Each row of a before or after table is a point. One or more steps were done to the points. Then noise was added and the rows were shuffled. The steps act on how far a point lies along the listed directions, d1 being the first. What was done? A step turns or swaps two directions, mirrors them in a line or flattens them onto one, adds a multiple of one to another, or multiplies one. Angles are multiples of 10 degrees, from the lower direction toward the higher: turns from -170 to 170, lines from 10 to 170 but not 90. Use the fewest steps. Two steps may share a direction if one is a turn and the other turns, adds or multiplies; they go together, in the order done. Otherwise the lowest direction goes first.
In the rows, zero is written as 128.

Directions:
(1): [ 72 133]
(2): [123  72]
Before (10 x 2)
[[187 190]
 [118 157]
 [211 177]
 [122  83]
 [132 114]
 [127 150]
 [133  66]
 [131 100]
 [138 157]
 [168 192]]
After (10 x 2)
[[ 60 159]
 [138 134]
 [100 113]
 [156 136]
 [ 99 131]
 [ 68 201]
 [188 145]
 [105 123]
 [ 57 176]
 [173 130]]
Steps: turn d1 and d2 by 100 degrees

Directions:
(1): [170 105  87  80]
(2): [134 183 159  81]
Before (14 x 4)
[[125 156 133 111]
 [112 107 143 123]
 [155  91  57 105]
 [137  38  69 157]
 [173 115 100  82]
 [ 89 150 171 134]
 [118 147 162 118]
 [ 88  79 118 236]
 [105 134 158 135]
 [111 146 159 150]
 [ 98 102 108 159]
 [162  89  94  69]
 [121 119 109 113]
 [149  80  88  98]]
After (14 x 4)
[[144  31  62 150]
 [126 157 131 111]
 [168  85  47  91]
 [103 152 166 155]
 [116 106 141 125]
 [158  74  78  84]
 [172  85  82  53]
 [183 107  88  69]
 [ 80 154 178 144]
 [124 120 106 110]
 [ 96 104 110 157]
 [ 76  86 130 252]
 [ 97 139 164 139]
 [117 152 164 122]]
Steps: multiply d1 by 1.3

Directions:
(1): [ 92  30  95 136 145 135 113  95 108]
(2): [119 140  75 189 112 116 147 104 205]
(3): [126 159  76  67 148  82 157  73 109]
(4): [107 141 197 137 186 140 127  61 158]
(5): [172  88 145  85  97 169 194 114 163]
(6): [136 132  87  96 204 173 111 172 166]
Before (8 x 9)
[[ 90  79 141 166 152 135  60 140  71]
 [ 75 110 112 141 106  80  64 160  45]
 [116  76 181 116 119 115 139  41  72]
 [132 152 156 136 161 140  93 174 110]
 [149  70 138  95  95 118 195  56 157]
 [149  98 149  62 116 149 117 190 106]
 [ 97  77 120  85 140 103 136  33  92]
 [129  89 121 107 138 137 147 121 120]]
After (8 x 9)
[[122 158 118  34 155  86 157  41  89]
 [134 117 133 122 115 127 157 119 134]
 [139 148 167  38 158 101 156  46  62]
 [134  83 171 171  23 122 130 163 144]
 [171 105 135  23 152 137 189  91 145]
 [106 137 157 180 117 113  79 138  90]
 [115 135 142 186 111 105 113 122 122]
 [ 89 125 158 181  89 110  51 209  66]]
Steps: multiply d1 by 0; mirror d2 and d6 in the line at 40 degrees; add 1.5 times d4 to d3

Directions:
(1): [117 116 135 112  87  32 131 133  50 150 146 149]
(2): [ 66  48 128 138 116 108 190 123 186 128 122 155]
(3): [155  54 205 133 140 140 103 129 120 159 162  69]
Before (8 x 12)
[[108 144  98 140 140 145 152 139 172 110 108 131]
 [149  76 181 133 133 123 100 139 101 150 175  87]
 [104 122 107 162 158 170 142 124 174  92 103 120]
 [158 204  87 132 139 199 109 148 141  73 126 120]
 [182 249  85 144 173 205  94 123 161 117  98 132]
 [112 181 113 122 123 133 108 133 150 138 112 144]
 [188 218  92 124 144 142 102 126  90  92 110 105]
 [138  90 160 125 133 125 127 134 118 151 146  95]]
After (8 x 12)
[[203 192 124 125 149 149  87 125  83 105 124  77]
 [213 201 147 147 185 216  66 125 145 140 125  80]
 [135 143 161 124 131 143  85 136 139 157 133 105]
 [135 102 150 142 150 156 127 141 159 131 132  87]
 [119  98 137 164 164 176 128 126 167 104 117  95]
 [181 167 135 134 148 209  87 150 129  93 148  80]
 [103 146  89 121 121 111 161 131 136 122 114 153]
 [ 91 166  67 128 114  98 154 135 129 105 123 183]]
Steps: mirror d2 and d3 in the line at 10 degrees
